Each row is a point. The points of each table are mixes of a few directions, plus a little noise. Count the directions of each table, and those that both share. Where both have some left over, give the other angles between the two spaces (their principal angles), to ten degrees, smallest first.

First:
[[-17  64]
 [  6 -27]
 [  8 -45]
 [-14  62]
 [ 16 -71]
 [ -7  20]]
Second (7 x 2):
[[ 29  18]
 [ 17  11]
 [-73 -47]
 [ 11   8]
 [ 46  30]
 [-64 -41]
 [ 36  24]]
Directions: first 1, second 1, shared 0; angles 70

First, 7 rows:
[[ -4  51  19]
 [-53 -61 -30]
 [ 77  24  18]
 [ 15 -27  -8]
 [-34 -73 -32]
 [  1  50  20]
 [ -2  35  13]]
Second:
[[-39  15  10]
 [-26   5  23]
 [ -3 -13  34]
 [ 34 -55  80]
 [ -6  18 -36]
 [-27  38 -52]
 [ 67 -11 -61]]
Directions: first 2, second 2, shared 1; angles 90

First (6 x 4):
[[-13  39  -6 -38]
 [-18  59  -4 -48]
 [ -9  24 -14 -46]
 [  9 -14  34  91]
 [  4 -17  -8 -10]
 [ 27 -91  -3  50]]
Second (7 x 4):
[[  29 -110  -30   -3]
 [  -4   24   32   60]
 [  -7   15  -20  -57]
 [  -8   29   12    9]
 [   9  -48  -41  -68]
 [ -10   45   28   40]
 [ -11   44   19   18]]
Directions: first 2, second 2, shared 2

First, 6 rows:
[[ 12 -21  17  11  29  -3]
 [  6 -11  10   6  15  -1]
 [-21  36 -29 -19 -49   4]
 [-10  19 -16 -11 -26   2]
 [ 38 -70  57  37  94 -10]
 [-24  46 -37 -25 -62   6]]
Second:
[[ -13   23  -19  -12  -33    2]
 [  49    9  -18  -28    7  -11]
 [-121  -13   39   64  -28   20]
 [ -15   12   -9   -4  -20    2]
 [  30  -12    4   -2   25   -6]
 [  69  -19    4  -15   48  -12]]
Directions: first 1, second 2, shared 1

First (10 x 8):
[[  9 -18  19   8 -10   0  14  16]
 [-42 -45  61  29   3 -30 -56 -24]
 [ -1  54 -63 -15   7 -15 -14 -56]
 [  1  26 -29 -22  17  23   4  11]
 [ -9 -28  36   4   6  14  -4  33]
 [ -4  29 -33 -15  13   6  -9 -15]
 [-17 -32  41  23  -8 -22 -23 -12]
 [ 18 -33  35  -1  -5  33  38  73]
 [  5  12 -17   7 -12 -24  -2 -36]
 [ 41  35 -51 -18 -12  14  51  10]]
Second:
[[  62  -15  -18   66   46   27  -31   -5]
 [ -49   -9   -9  -75 -121   17  -23    8]
 [ -10   -7   -8  -21  -44   12  -16    3]
 [  -3    7   10    7   28  -14   17   -1]
 [  10   -2   -3   10    8    3   -5   -1]
 [  24    3    3   36   56   -7    9   -4]
 [ -30   20   25  -18   28  -36   44    0]
 [  10    2    1   15   25   -4    4   -1]
 [ -15    0    0  -20  -26   -1    0    2]]
Directions: first 3, second 2, shared 0; angles 90, 90

First:
[[ 12 -19  -5 -14 -58  36  -3  14]
 [ 13 -32  -9   0 -47  25 -29  29]
 [  3   0 -43 -24  43 -13  86 -22]
 [-56  22  -8  47  39 -30   1  -4]
 [  6  38  87  -3 -58  18 -64 -11]
 [-26   9  18   5  62 -71  28 -32]
 [ 38 -13 -27 -13  85 -28  21  -4]
 [ 39   2 -11  -9 -30  61 -29  21]
 [  3  20   5 -15 -11  16  23 -16]
 [-30 -27  -2  29 -28 -13 -32  25]]
Second:
[[   5    3   -1    5   -3   -4    2    1]
 [  39   19   -5   37  -23  -29   17    9]
 [ -70  -34    9  -66   41   52  -31  -16]
 [  11    5   -1   10   -6   -8    5    2]
 [  27   14   -4   26  -16  -20   12    7]
 [  41   20   -5   38  -24  -30   18   10]
 [-121  -59   16 -115   70   90  -53  -29]
 [  29   14   -4   27  -17  -21   13    7]
 [  43   22   -6   41  -25  -32   19   10]
 [  -5   -3    1   -5    3    3   -2   -1]]
Directions: first 5, second 1, shared 0; angles 90

First, 10 rows:
[[  37   -1   34   -5  -13  -16   -5  -11   29]
 [ -41    0  -37    4   13   18    7   12  -34]
 [-121    3 -109   15   38   51   16   30  -95]
 [  63   -1   57   -6  -19  -27   -6  -16   50]
 [ -21    1  -17    2    7    9    3    5  -16]
 [  65   -2   61   -7  -20  -27   -9  -18   52]
 [ -76    3  -71    8   23   32   10   19  -62]
 [  44   -1   40   -3  -15  -18   -5  -11   36]
 [  -8    0   -7    0    3    2    1    3   -6]
 [  57   -1   53   -6  -19  -23   -9  -14   48]]
Second (10 x 9):
[[ -7  -6  41  22 -67   8  -2 -12 -35]
 [ 18 -22  11  36 -32 -19 -41  -2 -22]
 [-27  26  -6 -52  24  46  50  14 -49]
 [  7 -26  -5  47 -39 -17 -43  -3 -15]
 [ 74  24  43 -70  63   4   4  15 -46]
 [  5  11 -18 -45  22  21  54   6  64]
 [-50   9 -30  19  14  -8   6 -11  41]
 [-16 -13   7  67 -34 -47 -41 -26  61]
 [-23  40 -16 -30  99 -20  10  -5  38]
 [ 22 -38 -28   5 -51  34   2  22 -36]]
Directions: first 1, second 5, shared 1

First:
[[ -13   32   48    5    1   14  -10   -3  -21  -55  -24]
 [   3   25   27  -17  -44   44   16   -3    3  -51  -16]
 [  43  -65 -110  -48   -1   69  -47   39   24  114   85]
 [   8  -18  -44    2  -33    7   14    7   45   67   29]
 [  -1   23   62    8  -13   16   32    5  -42  -44  -42]
 [   9  -38  -16   -9   69  -57  -27    0  -33   11   13]
 [ -26   57   73   46  -39   49    8   21  -21   -9  -35]
 [ -36   12  -32   21   34  -33   -5  -47   35  -16  -20]
 [   0   -5   18   -4    9  -82  -15   -2   18  -25   15]
 [   9  -26  -25   -6   18  -26   34  -18   -9   10   -9]]
Second (8 x 11):
[[  14   -4    6   -9  -15    4   -7   15    1   10   17]
 [  19  -13    1   -4  -31  -18   -6   26   19   28   31]
 [  27  -13   13  -21  -26   13  -13   34   -7   14   27]
 [  14   16   36  -47   47  121  -13    6 -112  -90  -47]
 [ -12    1  -15   18   -7  -41    8  -13   40   30    8]
 [ -85   39  -36   65   80  -31   39 -105   21  -36  -89]
 [  19  -13    6   -9  -30  -13   -6   28   11   26   32]
 [   5   -7   -7    9  -18  -31   -1    5   30   27   19]]
Directions: first 6, second 2, shared 2

First:
[[-52 -13 -16  -3 -35 -28   4  32  -5 -28 -31  62]
 [ 28  72   5 -28  22  -6 -15 -61  31  16 -11 -88]
 [ 17  -2  22  28  35  17   0 -38  -9  21  25 -20]
 [  1  26   0   2   3 -71 -72   0  16  20 -59   9]
 [-28  -3   8 -35   5  -1  83   0 -31 -10  32   3]
 [ 17  11   8  -5  -4  -9 -15  10 -10  39  19  23]
 [  3 -25 -20  -7 -42  43  14  44   4 -20  15  26]
 [-36 -31  -3  39  -8  57  30 -21   1 -44   6   7]
 [ 50 -37   0   7  17   0 -23  32   3   5   7 -18]]
Second, 9 rows:
[[   3   -7   24   -6   38  -52   12   -3  -31   27    8    8]
 [  -4   15  -54   15  -90  121  -27    5   71  -64  -21  -18]
 [  -2    6  -21    6  -33   46  -10    3   26  -24   -9   -7]
 [   2   -7   22   -6   38  -51   12   -3  -30   27    9    8]
 [  -3    6  -21    6  -36   47  -11    2   29  -26   -8   -6]
 [   1   -3   10   -3   17  -23    5   -2  -14   12    4    4]
 [  -1    4  -14    4  -23   32   -7    1   18  -17   -5   -5]
 [   3  -14   47  -12   77 -103   23   -5  -60   54   18   17]
 [   1   -3    9   -2   14  -18    5   -1  -10    9    2    3]]
Directions: first 6, second 1, shared 1

First:
[[ 31  -2   8  12 -63  42  67  41  10 -87  41  22 -16 -14]
 [ 14 -43  12 -20  13 -25 -25   7  17  28 -11 -32  21  17]
 [ 27 -24   5   1 -32  23  32  28   4 -43  24  12  -2   2]
 [-12  35 -31  24  -9  46  27 -12 -50 -32  20  71 -23 -10]
 [-11  13  -5   5   6   1  -3  -8  -7   6  -3   6  -4  -3]
 [ 11 -23   1  -5  -3   2   0   9  -2  -3   5   3   5   8]
 [-42  70  10   7  19 -32 -16 -28  28  27 -29 -42 -11 -27]
 [-49  44  -5  -2  60 -46 -60 -49   0  80 -45 -31   4  -4]
 [ 14 -45   3 -17  18 -14 -27   3  -1  31  -9 -11  19  21]
 [ 17 -43  -8  -6   1  10  -6   7 -19   4   8  20  10  20]
 [ -3  17  11   1 -11  -7   9   6  20 -10   0 -19  -4 -11]]
Second:
[[ -13   -6  -21  -27   -4   16  -14  -33  -15   33    8    5    9    0]
 [ -23   -5  -32  -22  -26   22  -37    4   24   10   -8  -30   48  -30]
 [ -10   -8    5   -1   53  -12   43  -10   -2   17  -29   -7   36  -24]
 [  -1   19   20   -3  -16   -6   16  -10  -15  -22   25    2  -31   25]
 [ -25   12  -14   -7  -41   19  -28   18   -6  -45   15  -14   14    8]
 [  14  -13  -11  -12   -7    4  -21  -13   24   42   -4   -8   -1  -16]
 [  11   -4   21   10  -22    6   12   54  -78 -121   32   16  -75   62]
 [   8   21    9   68   39  -24    2    1   33   36  -24   48   34   -5]
 [  26  -26    2    4   42  -12   15   -1   12   38  -27    4    2  -21]
 [  16   10   22   -8  -18  -13   11  -11   25   12   10  -17  -30    0]]
Directions: first 3, second 6, shared 1; angles 50, 50

First:
[[ -5   9   9  53  22 -63  18  45   2 -12 -91  32  44  26 -15 -36 -10 -19]
 [-17  16 -21 -18   6  33 -25   7  27 -51  33 -34  12 -50 -55  21 -16  -6]
 [-22  31   2 -67 -42  31 -20 -31 -79 -12 113 -33 -47 -53  70   5  61  22]
 [-20  67  53  58 -31 -74  48 -29 -70  44 -36  30 -13  25  11   2  16  32]
 [ 12 -30 -10  49  41   9 -42 -18  30 -18 -74  30  36  27 -28   7 -27  -2]
 [ 15 -26 -49 -26  20  59 -36   7  74 -66  34  15  40 -13 -35  31 -19  -8]
 [  9 -11  22  49  12 -32  13 -11  -6  42 -72  21   3  44  -3  -6 -15   4]
 [-15   7  20 -63 -32  20   5 -15 -54  52  76 -87 -82 -51  26 -10  19   2]
 [-12  -9 -23 -22  13  27 -49  13  -7 -50  16 -17  14 -37   8 -11  12 -11]
 [ 54 -58  -7 -16  -6 -16  87  31  82  76   2  40  -9  86  23  -4 -22 -16]]
Second, 10 rows:
[[ 60 -68 -12   4  64  25  86  36 -73  92  59  12  41 -42  50  13  78  26]
 [ -3  33 -43  52   4  19  27 -17   7 -64 -41 -18 -73  64 -36  10  -3  -9]
 [-65   2  10 -21   0  -3 -14 -26  -9  32  -3 -36 -60   3 -77 -38 -41  55]
 [ -5  11 -28  19  -3   4  14  -6  -1 -45 -24   7 -40  26 -12  10  -6  -9]
 [ 61   1  12  35  33  34   9  22 -28 -21   9 -20   6  17  36   4  43 -29]
 [-68 -33  17 -86 -46 -66 -35 -15   5  25  10  66  41 -74   6  -2 -48  21]
 [-46  10 -19  19 -35 -81  54 -84  53  51 -17  39  67  -3  -7  40  26  41]
 [-10  13  25 -24 -22   0 -49  11  35  16   6 -15  20 -12  -7 -18 -30  -6]
 [ 31  33  76  38  20  10 -50 -25 -15 -38  -6 -59  10  32  11 -24  30 -19]
 [ 44  -3 -39 -34 -16  57 -41 103  24 -51   6  24 -14 -13  36   5 -48 -72]]
Directions: first 6, second 6, shared 0; angles 40, 40, 40, 60, 80, 90

First, 9 rows:
[[ 16  16  13   1 -38   1  -1  -7  30  27 -11  20   2  -7  -3 -29 -40   0
    8  -1]
 [ 20 -14 -51   7  23  17 -11  11  -6 -47 -16 -44  10  17  20  68  26   5
   -1  50]
 [-48 -10  33   0  72 -22 -29  13 -58  -7  -7 103 -45  -1 -29 -28  12  -2
   10 -59]
 [ 37 -15 -57   7 -26  13   6  16  21 -63  -1 -99  21   6  48  67  40 -14
  -24  58]
 [ -7  16  23   8 -37 -11  -5 -12  10  21  -1  47 -22 -13 -11 -41 -40 -12
   -5 -18]
 [-33  29  20  19 -70 -15  45 -54   5  59  60 -15  -3 -23 -30 -26 -40 -14
  -39   1]
 [  6  32   6  11 -38  10  29 -51  22  78  16 -10  28  -2 -29 -11 -55  26
    7  22]
 [ 45 -19 -35 -15  17  22 -10  30  18 -44 -26 -55  30  16  35  42  38  10
   18  31]
 [-34 -33  45 -42  96 -16 -23  48 -45 -29  -7  55 -16   7  -5 -44  64   5
   30 -85]]
Second:
[[-17  23  15  33 -58 -23 -18 -16   1   3  -6  80 -57 -21  -8 -35 -61 -36
  -31  -9]
 [ 13 -20 -24  -3  49   8 -29  28 -17 -49 -32   8  -5  16  18  35  31   3
   16  10]
 [-17 -21 -12   3 -34 -19  14  21  -9 -71  40 -71 -20 -16  42  13  58 -52
  -61  -9]
 [ 55  -8 -17 -36  15  35  21  14  44  19 -15 -88  77  21  16  22  27  43
   45  30]
 [ 18  16  32  -6  24   4 -43   8  13  37 -64 121 -17   8 -24 -48 -61  25
   56 -24]
 [-26  -8  12  -7 -12 -13  26   1 -11 -10  42 -46   1 -11   7  -8  37 -18
  -30 -21]
 [-36  -9  10   3  -6 -20  17   1 -26 -20  42 -22 -18 -12   4  -5  33 -27
  -38 -24]
 [  9  29 -15  15  20  27  14 -57   3  91  -9  19  41  16 -55  28 -63  60
   42  49]]
Directions: first 5, second 5, shared 5

First (10 x 24):
[[  10    7  -61  -16   12   61  -39   62  -66   -9   45  -69   57  -31
     5  -12   -4  -74  -15  -36  -64  -98   87   13]
 [   7   10   -3  -30    2  -33    0   -7   30  -18  -22   -1  -15   -1
    47   -1  -16   13   -1  -19  -34   11  -15  -24]
 [  -1    6   16   14  -17   27   11    8    5   62   20  -16  -10  -14
   -58   24   33  -23  -21   -1   43  -21    6   23]
 [  -7  -19   -1  -12   25  -68   -7  -39   10 -111  -52   62    0   42
    94  -38  -57   74   49   25  -45   79  -46  -42]
 [  -6   -2   33   16  -12  -15   21  -26   28   29  -10   26  -29   10
   -27   14   16   24   -1   17   48   36  -35    5]
 [   4    2  -14   -3    1   18   -7   15  -14    6   12  -18   10  -10
    -6    1    3  -21   -8  -10  -10  -27   21    4]
 [ -16  -26    7   47    7   27   -2   -7  -46  -19   13   28   23   22
   -39  -16    2   12   24   44   42   14    5   23]
 [   3    6    0    3   -9   23    3   14   -3   39   17  -22    0  -14
   -32   12   18  -25  -17   -8   14  -29   16   14]
 [   5   12   30  -14  -14  -40   22  -27   59   28  -27   18  -44    1
     8   20    7   27  -10   -6   18   38  -45  -16]
 [   2    2   -7   -6    2    1   -4    4   -4   -4    0   -7    5   -3
     7   -1   -2   -4   -1   -5  -12   -9    6   -2]]
Second (8 x 24):
[[  2   5 -20   3  -8  13 -12  17  10   2  14  -9  17 -20  19  38  -2 -27
    8 -35 -13 -32  24  30]
 [  0   6  10  -2 -12  -2 -26  32   8 -20   3   7 -29 -16  -4  -4 -21  -2
    0   9 -13  -6  -1 -14]
 [  6   5  18  13  28  34 -10 -57 -24 -26 -11 -69 -72  44 -83  -9  17 -66
  -11  -2  36  39 -30  13]
 [  1  -4 -27 -18   4  -9  26   2 -13  29   4   5  66  -3  46 -11  13  21
   -5  -8 -23 -27  25  -4]
 [ -4   3  33  26  -9  27   4 -11  -1  36  10 -16 -43   7 -84  10  28 -24
  -16  19  59  13 -16  15]
 [ -8 -13 -23  -6 -10 -55  21   8  40 -11 -12  82  85 -15 121  30 -22  74
   41 -14 -34   0   7  10]
 [  6   5  25  -3  14  17 -16 -19 -29 -23 -10 -43 -69  24 -69 -44  -1 -24
  -23  30  14  27 -26 -33]
 [ -3  -4 -14 -13 -10 -28  12  22   9  12  -1  41  52 -18  61  -5 -10  48
    7   5 -27 -17  13 -16]]
Directions: first 3, second 5, shared 2; angles 80

First:
[[-52 -10 -42  35 -40 -72 -15  64 -65 -14 -50  50  -8  47  31 -50  11 -35
  -42  -8 -22  32  19  32 -18  36 -13  59  79  20 -25 -26]
 [ 41   5  47 -28  37  70  14 -64  74  11  47 -48   7 -37 -25  43   0  41
   34  11  16 -24  -6 -35  16 -29   2 -59 -82 -23  24  33]
 [ 21   7  16 -18  12  30   6 -24  22   3  17 -19   8 -20  -7  24  -8   7
   16   7   8 -14  -7 -12   3 -17   6 -24 -33 -10  10  13]
 [ -7   5   7 -54 -32  38  -6  -4  -2 -28  -8  -3  36  26  88  59 -15 -26
  -15  33 -45   8  13 -21 -32 -49 -14 -46 -39 -15  20  60]
 [ 36   9   7  -3  29  18  14 -29  19  20  29 -22  -8 -54 -61   8 -17  17
   29 -17  36 -30 -29   3  22  -4  30   2 -16   2   3 -28]
 [-31 -20  18  41   8 -19  -3  11  22  -5 -11  10 -15  44   8 -44  38  29
  -16   5 -16  25  39 -13   2  35 -41   1   9  -3 -10  20]
 [ -8  -3   2  -2  -9   3  -3   4   1  -9  -7   2   3  10  20   0   1  -3
   -7   8 -13   9  10  -4  -6  -3 -10  -6  -5  -4   0  14]
 [ 52  22 -22 -13  25   3  16 -20 -20  34  27 -14  -7 -89 -97  14 -42  -9
   39 -39  64 -46 -68  31  27  -6  68  32  15  14  -4 -75]
 [-57 -15 -29  42 -30 -68 -15  62 -46 -15 -49  46 -12  61  41 -54  24 -21
  -41  -1 -30  39  33  18 -18  40 -30  44  70  17 -22  -8]]
Second (10 x 32):
[[  24    8    0  -19    5   23    7  -17    5    4   13  -12   10  -26
   -15   24  -20   -5   13    0   12  -13  -20    1    1  -16   20   -8
   -13   -3    7   -5]
 [ 121   14  -16  -55    6   73   14  -14   79  -37   34   10   54   -7
   -56   53  -29  -24    9   36   51  -15  -35    4  -16    2   44   30
    18    6   27   -2]
 [  70   11   -9  -31    4   41    6   -8   45  -21   22    5   32   -4
   -32   32  -16  -14    4   20   28   -8  -23   -1   -9   -2   24   17
     8    4   15    0]
 [ -93  -20    8   59   -9  -64  -12   30  -46   11  -36   14  -38   46
    46  -62   40   19  -25  -15  -45   31   46   -2    0   24  -52   -5
    12   -1  -20   11]
 [-118  -21   12   69  -10  -77  -16   29  -65   21  -42    5  -50   37
    59  -69   44   24  -22  -23  -54   29   50   -3   10   18  -56  -15
     5   -1  -26    8]
 [  70   16   -5  -46    9   50    9  -26   30   -6   28  -13   26  -38
   -37   51  -33  -11   21    7   36  -27  -38    4    1  -23   43    1
   -14    0   18   -9]
 [  14   15    7  -27    6   20    8  -30  -17   18   19  -27    0  -53
   -12   37  -31   -2   25  -14   12  -27  -27   -1    9  -35   29  -24
   -34   -6    8  -12]
 [ -69  -21    3   51   -9  -53  -12   31  -24    1  -34   20  -26   49
    39  -55   40   14  -26   -3  -34   32   43   -2   -3   29  -48    7
    24    0  -17   14]
 [ -79  -21    3   55   -9  -57  -12   32  -33    6  -33   14  -33   49
    46  -60   40   15  -26   -8  -41   30   45   -2   -1   29  -48    0
    21    0  -19   10]
 [  67   18    1  -49    9   50   10  -30   21    0   28  -18   23  -47
   -35   52  -37  -14   26    6   31  -32  -41    2    2  -30   43   -8
   -24   -1   18  -14]]
Directions: first 3, second 2, shared 1; angles 90
